Rows are points. The points of each table are mixes of a few directions, plus a little noise. How many directions does each table use, and how many do they share? Where both have some left over, give the other angles between the two spaces (their principal angles), to ten degrees, smallest first.

First:
[[ 88  15]
 [-76 -13]
 [ -3  -1]
 [-27  -4]
 [ 20   4]
 [ -1   1]
 [  0   0]]
Second:
[[  0   1]
 [ -3  15]
 [ -8  48]
 [  5 -31]
 [ 16 -95]
 [ -7  39]
 [ -4  22]]
Directions: first 1, second 1, shared 0; angles 90

First (6 x 4):
[[ 41 -19 -30   3]
 [-43   8  25  13]
 [ 57 -23 -23   4]
 [-83   7  43  32]
 [ 95   5  -1 -52]
 [-66  22 -14   0]]
Second:
[[ -6  64  13 -84]
 [  1   7  -3 -10]
 [  0  17 -21 -26]
 [  3 -23 -36  26]
 [  3 -66  47  92]]
Directions: first 3, second 2, shared 2

First:
[[  1   8   6 -10 -13   4   8 -16 -21]
 [ 10   0  -8  -7 -13   5   2 -10 -10]
 [  3   9   6 -13 -15   5   9 -19 -24]
 [ 26 -19 -37   2 -10   6 -12   4  15]
 [ 57 -42 -82   3 -24  14 -26   9  31]
 [-27  16  36   3  17  -8   9   3  -6]
 [-15  43  50 -36 -33   8  36 -56 -80]
 [-55 -15  30  58  92 -33 -26  85  95]]
Second:
[[ 42 -94  27  34  10  33 -32 -48 -38]
 [  2  -9   7 -21  11  -1 -11   9  -3]
 [ 22  29  36 -92  63  16 -16   1  33]
 [ 21  -6  -7  78 -25  29  24 -61   2]
 [-22 -12 -20  27 -29 -21   1  24 -19]
 [-45   3 -24 -19 -22 -47  -7  71 -20]
 [ -9  22 -16  32 -21  -2  22  -8   8]
 [-11  67  -3 -40  14  -6  19  13  38]]
Directions: first 2, second 3, shared 0; angles 70, 80

First:
[[  2  -3   5   1  -8   2  -1   7  -1  -3 -17  -1]
 [ 27 -15 -34   4   3 -10  32  60 -18 -32 -41  12]
 [ -7  -8 -29  -3  30 -27  12  56  -9   8   9  12]
 [ -2 -10  23  14 -16   1 -71 -15   6 -40 -24 -32]
 [  1   2 -17   5  16   3  -4  14   3  -8 -12  -8]
 [-22   4  21   0  -2   6 -38   9  12  13 -26 -16]
 [ -6  19   8 -36  11   8  23 -28   5  18  50  24]
 [ -9   1 -16  29  10  -2   8  -9   3  27   4 -13]
 [  8  28   3 -23   4  41  33 -56  13   6  20   8]
 [  6 -18  33   8 -49 -24   7 -39 -16   9  39  14]]
Second, 10 rows:
[[-11  18 -13   8  21 -10 -29  -8 -10   4  11  -3]
 [-21   7  11  20 -11 -23   1 -10 -11  44   4   8]
 [  7  22 -11  -3  12   5 -19 -30 -10 -21  17   2]
 [ 12   5   5   5 -14  -1  -4 -24 -11 -22 -10   4]
 [ 11 -49   6 -13 -14  19  19  59  28   0 -10 -18]
 [-20  14  -6  12  13 -18 -17  -3  -9  28  11   0]
 [ -9 -28   9 -38  20  13  95  79  50  -2 -69  18]
 [ -5   0   2  15  -6 -12 -15   0  -9   8  -2  -3]
 [ 14   5  -2  10 -12   0 -27 -25 -16 -24   5  -5]
 [ 22   5  -2 -16  -9  27  -3 -39  -2 -17  42  -2]]
Directions: first 6, second 5, shared 3; angles 30, 80
